Each wall is flat, endless, passes through zero and stands at right angles to its row. A trip goes straight from one point to another. Which walls does it cross, in order?

Walls:
(1): 37,3
(2): -37,-18
(3): -30,13
(4): -10,23
Trips:
-48,-2 to -28,20 => none
-6,15 to 47,17 => 1, 3, 4
4,26 to -41,16 => 1, 2
4,18 to -30,-34 => 1, 2, 4
27,43 to 31,-60 => 4
33,-3 to 5,48 => 4, 3
43,9 to -24,-15 => 2, 1, 3

Walls:
(1): -32,25,5,27,-5,-5,-51,-23,-10,-12,1
(2): -13,26,-9,-11,13,-42,-11,-20,8,-24,11
(3): 0,-40,-17,28,-20,8,-15,-42,25,-15,-16
(4): -4,27,3,-24,-12,-4,17,0,4,-5,25
(5): 20,-37,-2,19,-2,7,7,2,8,25,23
Trips:
-13,-4,4,-4,27,-6,-4,21,-23,24,26 to -13,-12,28,16,2,-8,-13,60,-28,-7,2 => 4, 1
14,-9,27,-23,24,-17,3,-1,27,-3,1 to 3,47,-12,-22,-8,27,36,3,-33,8,-15 => 5, 2
-13,-5,-13,-28,11,-6,0,-3,39,-30,53 to -10,-11,-8,5,0,2,13,30,-7,-1,33 => 3, 2
-40,-1,-1,4,-6,-6,-8,2,11,-50,-24 to -25,13,-7,14,-15,2,1,-5,2,-6,14 => 4
12,12,8,1,17,-18,19,30,-29,22,-3 to -12,-1,-6,11,-10,2,9,7,28,23,11 => 3

Walls:
(1): 33,2,34,17,3,-27,28,45,-3,-22,1,-2,12,-54,-8,2,2,-12,-18,11,8,-12,-14,-13,9,4,12,11,-10,-6,-7,-21
(2): -3,6,-13,-16,-29,5,-10,5,17,4,15,20,-11,18,-2,-13,-34,-4,-7,11,46,-27,31,4,-21,-42,8,21,-5,-4,3,13
(3): -21,-10,13,-50,-3,-4,-22,12,12,-31,17,4,-12,-43,45,-27,47,7,-3,15,23,31,17,0,-26,9,-19,-12,4,-38,9,-31
(4): 20,-6,-3,6,-8,-10,-4,2,-3,10,-22,-22,26,-10,12,4,-14,-24,13,-3,18,4,-12,-3,8,-6,-3,2,5,-37,-13,-10
(5): 34,27,0,-28,15,15,-4,-31,18,2,-14,9,0,-5,33,27,9,5,13,19,18,-2,26,34,-22,-22,28,1,1,0,-8,-7
(6): -7,-4,-11,-36,-2,45,-14,2,9,-27,-1,6,0,17,-26,3,16,22,6,9,-34,-6,-43,-12,6,20,-1,18,-1,-1,9,-9
Trips:
27,-23,16,14,24,-24,-27,45,32,-8,-1,8,-1,4,-41,-33,48,-3,9,11,-7,22,-4,23,-14,44,37,23,-8,28,17,-6 to 0,19,-11,1,16,-17,6,4,12,30,20,6,10,-26,-30,15,5,-18,-12,-15,3,-15,31,33,8,3,-15,-10,-23,10,-15,-4 => 6, 3, 5, 2
34,6,-31,19,12,23,-14,-28,25,5,8,9,-27,15,-4,17,-16,-5,1,13,-27,-23,-21,9,-25,4,-20,8,11,-14,3,-17 to 3,-15,26,16,-6,35,-4,-31,34,-2,1,5,-1,-26,17,-32,-1,-6,3,34,15,2,-6,40,-22,7,-34,-5,-10,-14,-28,-6 => 4, 3, 6
10,-2,23,-14,-5,6,-13,4,-10,13,0,38,-5,1,-5,7,14,-18,16,22,0,29,-5,-2,-5,-8,-2,-2,1,8,-8,17 to -4,-23,17,-1,6,-16,27,-12,-2,2,12,-1,-43,18,2,14,-5,2,25,3,-27,-25,-40,-18,-26,8,-33,14,-3,6,39,-45 => 2, 5, 1, 3

Walls:
(1): -14,-3,17,-18,-1,-10,11,-6,-18,4,0,-1,-7,-4,-16,-15,0,-1,-22,3,3,20,-2,-14,-2,16,12,-27,-3,0,6,0,-34,-1,-3,-2,-1,7,4,-13,5,1,-8,-1,10,17,17,-6
(2): 3,-20,-13,22,2,5,-12,-24,-4,1,-5,-8,-6,-10,2,-19,5,-4,6,-4,11,-6,-24,2,-9,16,-15,-6,-3,-10,-4,4,0,-13,3,-9,-9,-10,-14,6,-1,-4,15,-22,-2,-1,-8,0
(3): -13,9,-31,18,12,8,-37,12,-3,10,-9,-18,22,-8,1,8,-1,0,-4,-4,5,1,16,-7,5,16,14,-21,-23,-1,-9,15,24,13,22,1,9,17,-2,14,-17,-21,29,9,20,10,-16,19
(4): 1,-5,-11,24,-32,-4,-7,-10,-10,6,6,-1,-6,-8,-21,-6,-18,-2,3,-2,-18,-7,-9,-18,9,13,22,-24,15,-9,-23,-21,18,-7,-13,-4,0,1,-17,-14,-22,-5,-21,14,-4,-1,6,-4
(5): -14,8,-1,5,1,-28,17,0,16,-1,9,9,5,-6,-12,0,-1,-2,-1,0,7,16,16,-1,-9,-6,7,-4,25,-13,5,-15,4,-5,-9,1,-5,-7,7,-14,-2,16,-7,1,-14,15,9,-14
Trips:
12,29,-11,2,-27,25,-19,-8,-3,5,8,-6,-4,-14,7,4,-15,6,-16,-1,3,-4,-1,19,-9,-11,-5,-30,-12,-2,22,-6,19,6,-2,9,-2,-11,-6,-2,20,-3,12,3,-18,-12,-7,4 to 6,4,3,-1,7,10,-5,2,4,14,-2,-14,6,-10,21,-26,7,3,-9,10,30,1,2,-16,7,-9,-17,-10,1,-5,-17,5,-11,8,21,2,16,1,3,11,-7,-21,14,-4,1,12,-7,5 => 4, 1
16,5,-10,-17,8,1,-4,-10,9,-9,16,-46,-25,-8,12,18,9,-5,-17,-5,-11,15,0,4,2,-7,1,-20,21,-22,2,-24,-25,-10,7,13,0,-12,-4,10,-23,12,6,-5,-1,6,12,-17 to -31,13,-9,15,3,-15,22,-19,22,0,3,-3,-1,-4,-7,-4,-1,-8,-11,1,6,-6,-2,3,-1,-12,-6,13,-4,-5,1,8,19,8,-10,10,1,5,-6,7,2,-28,15,25,1,8,4,9 => 3, 1, 2, 4
12,-36,-1,-1,-1,9,7,-6,10,-21,5,14,4,10,-15,-4,19,-27,-5,3,3,3,14,11,10,-37,10,7,9,8,-14,-3,-5,4,14,14,-5,-9,0,13,4,1,7,2,-13,18,9,-10 to 14,3,-22,18,3,0,-2,7,14,23,9,-12,3,14,-11,2,-3,-2,-11,24,-30,-12,-3,4,-18,-17,11,1,3,1,-6,13,11,14,9,14,-6,1,7,-29,-7,11,14,4,-11,0,2,19 => 4, 3
2,3,-32,-4,-29,-23,0,12,-1,-20,4,0,14,-2,-20,-19,-24,20,-2,3,9,14,16,11,11,-8,-2,-17,-5,-9,-10,-13,-12,3,-14,-2,7,-7,25,-22,0,-6,-11,-9,-7,-1,5,16 to -1,7,7,-6,-23,-3,-11,0,-10,4,-19,-1,2,-3,7,-6,14,-10,-25,20,-6,-14,-7,2,6,-7,-24,-1,-7,-24,-10,2,-11,7,23,-10,22,17,4,-7,11,1,-13,24,4,-4,16,12 => 3, 5
4,-2,5,-4,-13,-10,0,4,12,-9,-5,-12,-17,-5,-15,6,5,-8,2,-5,8,1,0,-12,-19,-30,-10,-15,-8,14,-19,-18,8,1,5,-8,-6,6,1,9,-3,-6,3,12,20,-16,-3,-1 to 1,-13,-10,-14,2,-13,-3,-1,-36,-25,-12,-4,-9,10,14,15,-31,8,17,5,-1,-16,3,5,12,0,-6,-5,-2,-13,-23,-4,7,5,10,19,-26,1,-6,26,12,11,0,-3,-11,-1,9,-12 => 3, 2
7,17,8,-18,3,-12,-8,-1,1,0,12,-4,6,-6,20,-3,-6,6,2,23,-29,-15,12,-6,-5,8,-19,-6,-11,-4,-9,-6,18,-2,-1,35,2,-2,12,-2,-13,11,-5,3,22,8,6,-7 to 14,-6,-7,14,-20,12,-8,-8,13,-4,11,-1,-12,19,9,-9,-5,2,6,-17,10,-22,11,1,9,9,-3,-6,-11,-15,-5,-21,-9,0,8,6,22,0,9,1,-6,-30,-13,-17,-3,21,2,24 => 2
8,-1,-5,-3,15,-4,-3,-6,-7,7,0,-2,-9,-20,-6,-9,7,6,2,-5,1,5,-8,12,14,-15,7,13,16,8,-3,6,-20,-19,-13,1,0,15,1,-22,6,6,-2,-2,17,-17,-23,1 to 11,-17,-14,-6,18,-11,-13,1,-1,8,-10,-13,33,17,-17,4,-6,4,-20,2,6,9,-10,5,15,-22,-2,-19,1,8,1,-13,2,4,-7,-22,-15,7,2,-8,-1,1,12,9,-16,-10,-13,14 => 3, 1, 4
14,1,12,17,-4,-2,-16,22,-11,-10,-5,10,-18,-13,5,11,-12,1,3,-14,9,-15,4,-14,0,20,10,17,-6,-8,18,-9,7,-3,-17,6,-24,17,-4,-16,-4,-13,2,-2,-18,-14,-1,3 to 5,4,21,12,15,-2,0,27,-6,-7,-2,7,15,3,12,9,-14,11,-11,-15,19,-3,-19,-12,1,0,-5,-7,-11,0,-15,28,0,-6,17,-15,6,15,-3,-27,2,11,-4,-1,13,8,-13,-26 => 3, 2, 1, 4
5,10,-7,-11,-5,-24,17,-4,-7,-2,-3,-8,2,-13,20,10,8,2,5,-16,-1,-2,-20,-5,-10,-23,0,8,-21,-1,1,-13,-22,10,-10,7,17,-8,-4,-1,-7,5,1,-3,-19,10,2,3 to 3,18,13,-3,6,-2,11,-19,-14,4,-13,8,1,13,21,6,20,13,20,8,2,3,29,-1,-7,-11,17,-15,7,20,-32,-11,14,-9,-1,-6,-7,3,27,4,1,-10,11,-24,7,7,-12,-25 => 1, 3
3,-8,-7,23,-10,-13,-22,14,-2,-2,0,33,8,5,12,9,7,-3,-14,3,-4,2,-17,-8,9,-16,4,-2,-12,-60,-1,15,-8,14,-12,11,8,-6,-5,-10,-4,-16,-22,-2,21,-14,-11,3 to 7,12,-13,9,3,-10,20,5,7,1,5,-11,7,3,6,11,-1,-12,19,-14,8,-3,-7,-9,-9,29,-9,-24,-6,-5,-15,9,-3,-12,4,7,4,12,-16,10,1,-26,11,18,-9,2,-7,5 => none

Walls:
(1): 0,9,21,-6,-5,-23,18,-6,-1,1,-38,-7,3,-2,-2,-1,-21,-8,-12,-18,-18,27,4,-18,8,4,-10,7,-14,29,13,-14,-17,12,14,7,-17,-24,4,8,-37,9,2,3,25,0,36,-1
(2): 0,26,-14,-1,2,25,-15,8,-17,-19,-4,18,-6,-10,-1,-9,2,9,-59,-2,-32,-10,-11,-10,13,-9,0,2,12,-20,10,13,-16,14,-1,9,-7,-12,-21,53,-5,-16,-6,-7,-3,-8,-2,0
(3): 27,10,13,-7,-9,-21,-24,5,32,1,-26,-8,-26,-2,-1,-18,2,9,-20,-18,-4,-13,-46,-43,-2,24,5,15,-14,-15,9,25,-31,9,-10,-7,26,8,-8,14,3,2,5,25,-18,-1,7,-13
(4): -37,-18,-10,-30,17,10,-31,16,0,3,2,18,-2,-56,-25,16,12,-11,32,-25,-4,-5,-11,16,-7,24,-5,-32,16,9,-4,3,-1,-18,7,-18,5,0,6,-10,-16,13,24,-3,20,8,21,11
(5): -5,-5,1,45,-4,-1,1,-21,21,10,2,9,10,18,1,4,-48,-12,21,3,-1,14,-23,-20,2,-25,-7,16,17,-10,-11,7,-8,-22,-3,21,16,0,8,-17,-10,-3,-25,2,1,7,-11,33
(6): 15,8,-27,13,21,-23,-6,-15,4,0,9,-3,-12,-4,-2,34,19,-16,3,-19,-14,19,19,-24,31,42,-25,-5,-21,2,-7,12,-41,29,0,5,8,-7,-8,-4,20,-8,-50,-15,11,-30,-1,-32
(7): 0,-10,-4,12,-36,17,13,1,-3,0,-8,-30,-4,-3,-25,-10,-8,0,2,-7,-4,9,-55,9,2,6,-6,-13,7,17,-28,32,0,22,-30,10,-20,16,23,5,15,7,-47,21,3,20,-13,13
Trips:
-55,11,13,-1,-2,24,-8,45,1,22,-29,5,-17,8,15,-21,-16,-1,13,2,-6,34,-6,-16,10,4,16,17,-3,10,33,28,18,1,-16,-43,5,4,7,-10,-9,-11,6,25,13,22,-14,-6 to -2,11,-12,-13,-3,-19,-4,21,16,2,22,6,-6,-13,31,10,4,-13,22,-2,20,-6,-34,30,-1,-2,8,22,0,-18,-5,21,15,-6,-7,24,-19,2,6,6,-1,-3,-3,-10,-16,1,-9,-7 => 1
6,-24,21,-11,14,17,-36,-4,-18,6,1,4,-15,2,19,-8,-11,28,21,2,2,-14,4,-8,-35,7,-20,-27,-38,-12,-1,16,6,21,-20,-14,-26,-17,31,-6,-28,18,-18,-3,0,-13,-11,-16 to -4,-9,7,11,-31,1,-6,11,13,-26,-28,12,11,26,5,-12,36,17,18,-24,-6,-19,22,13,21,14,32,27,10,3,-4,7,26,-8,34,-19,-6,15,8,-12,14,23,17,17,-27,13,-13,12 => 6, 7, 4
-33,-28,-23,-12,38,-7,19,-2,-7,4,-3,-8,-35,28,-24,9,46,-1,7,-1,-1,15,4,-1,3,-9,0,0,16,-11,10,9,2,34,3,10,-19,11,60,-13,4,-22,3,31,-7,1,-15,6 to -5,16,-16,0,8,-15,30,6,9,18,-3,-40,-20,27,2,7,10,-16,-8,-17,16,-14,-24,25,8,3,7,12,2,0,17,40,2,19,12,5,-12,2,-8,36,-18,38,-1,2,10,-7,-37,8 => 4, 3, 2, 1

Walls:
(1): -14,4,-7,-7,-14,-7,-2,1,-10,3,-25,-15,-5,-14,-14,20,26,-15,-9,-16,-2,-12,0,1,-3,19,-2,1,5,12,1,-35,23,7,-39,-3,1,-21,-13,13,4,13,-20,-4,27,-27,2,-9
(2): -33,0,6,-20,2,-4,-20,-45,4,-35,-6,14,12,1,-29,-4,-9,-1,4,-3,17,23,9,-8,-1,20,-17,12,33,-31,-10,-23,-19,-2,-12,14,22,0,-2,31,-7,2,-4,-33,17,1,-6,-5
(3): -12,12,-18,19,16,16,12,3,21,0,-37,9,-38,5,7,36,-40,-42,16,6,-16,-14,-18,35,-3,4,-12,-8,-25,-8,3,-1,6,23,7,8,-27,25,-24,12,6,-8,-8,-28,-3,-4,1,38
(4): 11,28,0,6,19,-21,5,-26,-11,21,-17,-14,3,9,1,-31,-14,36,-25,-1,6,20,-18,7,-24,-3,14,-17,25,6,-14,11,36,-5,28,-18,-6,-21,7,-7,-11,18,-10,-2,-15,3,2,-26
(5): 0,-18,17,-24,2,-1,-27,12,11,3,3,19,-16,7,8,-17,9,-5,-14,28,-35,16,-19,-14,2,-8,2,15,35,12,-34,-17,9,-25,0,-9,11,7,-9,19,21,-4,17,-29,-14,6,-17,-42
(6): 6,11,-9,19,-22,37,-14,-10,27,36,11,10,-14,-21,13,-4,10,-41,10,-36,-19,33,17,10,0,29,-9,-3,14,-16,-20,26,11,5,-5,-11,-3,-6,14,4,4,46,11,20,-13,11,38,-30
Trips:
-6,12,-6,15,27,7,-3,-17,32,-1,2,-29,-13,22,15,3,21,5,8,10,24,10,-19,-11,-38,-1,-5,38,-8,-21,-18,28,9,-31,21,3,-16,17,0,-26,-5,4,3,6,-14,7,0,-25 to 14,12,-5,5,-7,4,-6,13,14,11,1,-9,-30,7,-16,4,3,-22,4,-10,32,26,-12,16,-5,8,30,5,-23,6,16,-38,-29,14,-14,-18,-3,5,-8,-7,-11,-14,-6,-32,-20,4,33,7 => 3, 5, 4, 1
18,3,3,-26,-24,23,-10,16,-10,-15,-3,22,-11,-12,4,-19,14,-16,-18,11,6,-10,3,-9,-18,-16,18,-36,30,-18,11,24,-5,16,30,-11,36,-16,11,-8,-1,-22,10,-18,-20,14,4,15 to 14,18,-32,21,10,-20,12,21,-23,-10,-2,29,13,-16,-13,3,14,-7,14,-2,-30,-8,24,-11,6,11,-15,-15,-17,-2,-16,2,-4,-6,-44,8,-1,-38,-21,14,-32,31,44,19,7,-18,-17,1 => 4, 1, 5
-35,4,9,9,-18,-3,42,-9,14,5,41,-25,-13,8,-4,23,8,28,-18,-1,3,-20,-18,-13,1,0,15,4,-20,-38,28,5,15,-17,-7,30,-6,-7,27,-3,-15,-6,-29,29,7,-32,15,-10 to -16,-12,0,12,-34,11,-22,-5,-46,-4,33,-8,8,2,-14,42,20,-1,38,10,23,-1,6,-16,-7,4,-16,11,4,-40,33,-7,-2,4,13,1,12,-4,-13,-12,-22,27,11,10,3,-14,-31,-26 => 2, 6
-28,-11,-3,-5,-22,0,22,7,5,-15,-11,12,2,1,20,-5,4,21,26,8,11,8,15,3,13,-29,-3,3,16,12,20,-16,22,-13,8,4,-16,4,7,37,-10,-25,5,36,-18,15,33,-15 to -3,-4,-41,-12,-5,-11,29,2,-17,-15,-17,17,18,24,15,13,5,6,-4,-23,-4,-12,41,25,0,12,-7,21,-19,16,0,16,25,26,-3,-8,-10,-12,30,-6,14,-35,-15,7,11,7,11,37 => 5, 3, 1
19,13,-11,12,3,-18,-15,28,-9,3,-18,22,4,-2,18,12,8,6,11,-17,-17,10,15,-20,-12,-24,3,-4,5,-18,14,2,-4,3,35,10,-18,-17,16,6,19,-11,2,44,21,-11,-2,-24 to 14,14,-8,13,4,-23,12,13,-8,2,-10,-29,-26,-22,21,24,-5,0,28,26,-34,34,15,15,1,-5,-10,24,-10,2,-1,33,25,3,29,21,10,-2,6,-1,16,1,13,-2,3,-11,-2,-12 => 3, 5
-28,-8,-11,3,-23,16,-19,29,3,5,-1,15,-13,14,-5,15,1,27,6,-28,14,27,8,-20,-13,30,-11,3,39,21,13,-2,4,-16,9,15,19,-6,18,3,18,-29,-8,35,-19,-38,-29,0 to 13,60,-18,-44,-24,-17,-9,28,6,24,-3,-9,-36,20,-11,7,3,-35,-8,-2,-31,-17,-19,31,-5,0,13,0,-20,6,-31,-17,-8,-7,-1,-23,-13,7,-17,-14,-8,19,34,2,9,46,-10,-6 => 2, 3, 4
21,20,-1,-4,26,-19,-26,-7,22,-10,3,-3,12,22,-16,-5,6,35,-2,18,-18,18,1,-21,-6,-22,15,-1,-1,11,1,-23,-6,-1,5,15,-2,-18,-5,-29,-7,17,-14,13,34,-15,16,-28 to 11,39,40,33,29,-28,12,-16,-39,-34,-9,14,16,-6,-2,-6,47,11,-33,24,-10,2,-10,8,-4,-23,10,-44,17,10,-19,-25,-10,4,-20,39,-2,-4,12,25,14,-11,24,-6,26,9,-28,28 => none
-14,1,5,16,-5,34,-12,-25,-6,-2,39,2,34,-12,31,-6,30,1,-42,-10,8,-14,6,12,8,-2,-6,10,-6,18,8,-13,6,6,31,10,31,-2,1,-6,24,-23,3,32,8,-9,-25,1 to 15,4,-6,17,29,16,-4,-24,-1,-34,-20,7,39,17,-48,13,-22,5,6,-21,-25,8,0,-29,9,17,-33,18,-17,5,-13,-37,-16,-18,-7,11,-6,-22,-4,17,-7,8,-3,-12,15,6,-7,-3 => 2, 1, 3
14,15,-13,-1,26,-3,-9,4,27,-18,-41,16,-36,-23,2,-18,14,-23,30,-6,29,-20,4,6,4,30,-26,20,-30,12,24,11,-21,14,-6,-15,-5,2,-44,-1,12,10,-1,6,-22,12,11,8 to 3,-15,-16,30,-18,-1,14,-16,21,21,-7,-10,12,0,-6,-5,7,23,22,2,-6,-15,-19,-7,17,12,7,15,-51,-8,-21,-6,-5,-14,-4,-17,-10,1,-27,19,5,-4,-7,-45,3,10,-10,-12 => 6, 5

Walls:
(1): 4,28,5,-11,19,12,-1,2,19,-10,2,-4,6,-1,-4,7,12,-26,-12,-14,-10,-8,25,22,-9,44,12,25,34,-11,26,2,7,25,39,-11,10,5,19,-24,1,-9,4,-25,17,-9,-43,7
(2): -16,-1,-14,-1,43,-11,15,-13,8,3,-4,9,21,31,15,-10,-31,7,-4,-41,6,9,20,-4,4,-8,-12,-27,9,-11,-5,-20,-9,-12,14,26,13,27,27,-21,-31,12,-17,16,35,-19,3,16
(3): -11,-22,13,-11,3,16,-25,-19,-25,-11,23,15,-19,-16,-1,11,-5,36,-26,-2,2,22,8,4,-29,-33,-1,-2,1,18,-18,0,-13,20,14,6,-2,15,-11,23,29,-21,-22,1,-27,24,4,0
(4): -20,-14,9,28,-7,10,19,5,-12,-2,-16,-28,-3,23,9,-5,13,-16,13,17,13,-6,13,-29,-12,-2,-9,-20,20,1,18,0,-3,-30,-26,-16,-28,-18,-4,-21,-28,-12,15,33,2,-3,7,-48
(5): 16,12,2,-28,-6,-6,-38,-1,-17,6,-1,11,30,12,-7,0,7,-15,-14,7,-22,-21,-1,-5,-1,-13,1,8,2,24,10,-30,9,-3,2,-9,-4,16,-6,-16,-9,-10,-1,3,-17,12,-3,-15
(6): 15,-38,1,7,4,22,-4,-2,-16,-28,7,24,1,19,7,-2,-27,-17,-18,18,0,-12,10,20,20,7,1,-19,-22,-22,-11,-15,24,-15,-9,-15,-9,-8,9,-5,-7,-18,-10,11,-5,15,-5,-24
Trips:
7,13,13,14,-12,-4,-15,10,7,-1,44,-9,-3,-6,22,-10,-23,4,-23,3,7,-23,8,5,37,15,2,-35,0,7,-11,-1,-26,16,-16,-4,-2,3,8,-3,-15,-11,11,-14,-18,8,17,0 to -31,-13,23,-17,-7,22,-5,-1,-10,-12,15,22,0,-28,-5,11,44,-8,-12,5,-7,-19,-20,-27,-10,6,-2,26,11,22,-2,14,-6,13,-2,-10,19,35,6,-5,5,-23,-11,7,5,-3,-12,2 => 1, 6
-43,23,-14,-3,-3,-1,-17,15,11,4,-21,-13,-6,5,3,22,0,8,-21,-15,13,-31,31,-1,-3,-1,32,-24,3,14,-15,-26,-24,0,6,12,-11,-8,13,3,10,1,20,-5,-1,-9,-1,9 to -14,1,-13,9,-5,22,-24,10,14,32,1,-8,-33,24,6,23,7,14,-8,-3,18,-12,13,17,-9,21,-7,-2,-17,4,2,5,-18,-9,-16,-14,-7,-3,2,30,33,6,-3,17,-11,12,24,6 => 5, 1, 2
-23,15,-37,-4,1,-40,-45,-5,23,-2,1,13,19,10,-2,9,15,21,6,-14,4,27,-1,1,6,-10,12,12,-2,0,-6,-1,4,0,28,2,-18,-17,14,-29,-13,11,-23,-33,-34,-26,-16,18 to -16,4,4,5,-7,-17,7,-6,5,4,-5,3,20,-8,9,-21,5,10,20,-35,-5,-11,-14,-6,-28,-4,8,2,5,11,34,-3,-3,5,-13,-9,-1,11,4,-18,12,-24,-1,-10,-4,36,6,5 => 4
12,-26,0,-8,5,18,10,10,-15,-10,5,-16,-7,3,-12,-17,-19,11,-7,9,-20,-1,-8,-5,15,-8,-29,0,6,-26,-21,-7,-54,17,9,9,2,17,9,2,-3,19,-19,-13,-13,-5,-3,6 to -21,3,22,-19,23,-12,17,-10,-6,27,6,8,-34,-15,-4,-24,1,18,-26,-8,-4,-1,-11,-17,-8,17,14,-32,10,16,0,22,10,7,9,21,16,0,-6,-32,-2,12,14,-23,17,-44,-12,13 => 6, 1, 3
